Rows are points. Each copy is the shape, with its points in the same order, turned, moved and blurred by noise. Say if it was mirrored as well.

Shape, 7 rows:
[[-37  -1 -37]
 [  0  27 -10]
 [-24 -43   8]
 [-18 -42 -26]
 [-18  45   7]
 [-29 -15  33]
 [ 55  -3 -19]]
Copy 1, 7 rows:
[[-62   2 -15]
 [-22   7  18]
 [-17   6 -57]
 [-38 -20 -50]
 [-24  35  24]
 [ -6  35 -39]
 [  9 -51  14]]
Copy 1 is: mirrored
Copy 2:
[[ 11  68   0]
 [ 18  18 -20]
 [ -8  33  53]
 [-23  54  36]
 [ 44  15 -14]
 [ 30  11  42]
 [-39  -9 -19]]
Copy 2 is: only turned
Copy 3, 7 rows:
[[-12  56  -6]
 [ 31  22  -5]
 [-45   7  11]
 [-33  39  30]
 [ 31  13 -36]
 [-27  -7 -18]
 [ 36   3  55]]
Copy 3 is: mirrored

Shape, 10 rows:
[[ 19 -22 -26  10  -7  13]
 [-11  17  -9  31 -12 -16]
 [-49  16  25 -48 -50 -64]
 [-11  27  35 -20   4 -34]
 [-33  31 -24 -27  -4 -39]
 [  9 -34  -7  25  28 -15]
 [-12 -40  40 -16 -14  21]
 [  5 -24  12  -5  12  20]
 [ -6 -28 -42  25  -3  -8]
 [ 55 -46  21   6   5  19]]
Copy 1 (10 x 6):
[[ 23  -7  -7  25 -18  16]
 [ 36  18 -37 -13 -11 -11]
 [  5  63 -16  22  26 -95]
 [ -8  28   1 -18  24 -42]
 [-18  29 -32  -6 -20 -49]
 [ 19 -32 -27   5  12  10]
 [ 10  31  10  43  38  17]
 [ -4   7  -1  16  15  27]
 [ 27 -10 -44  25 -19   6]
 [ 34 -30  37  20  21  36]]
Copy 1 is: only turned
Copy 2 (10 x 6):
[[ 21  11  15 -26  29   0]
 [-13 -14  15 -39 -13  -2]
 [ 43 -65  30  -8 -75  42]
 [ -1 -27  41  16 -44  11]
 [ 22   2  25 -29 -65  20]
 [ 18   2  28 -14  12 -45]
 [ 35 -35  -8  32  18   4]
 [ 20   2  10  19  17  -7]
 [ 28   9  10 -52  10 -19]
 [ 19  -6  40  22  66 -12]]
Copy 2 is: mirrored
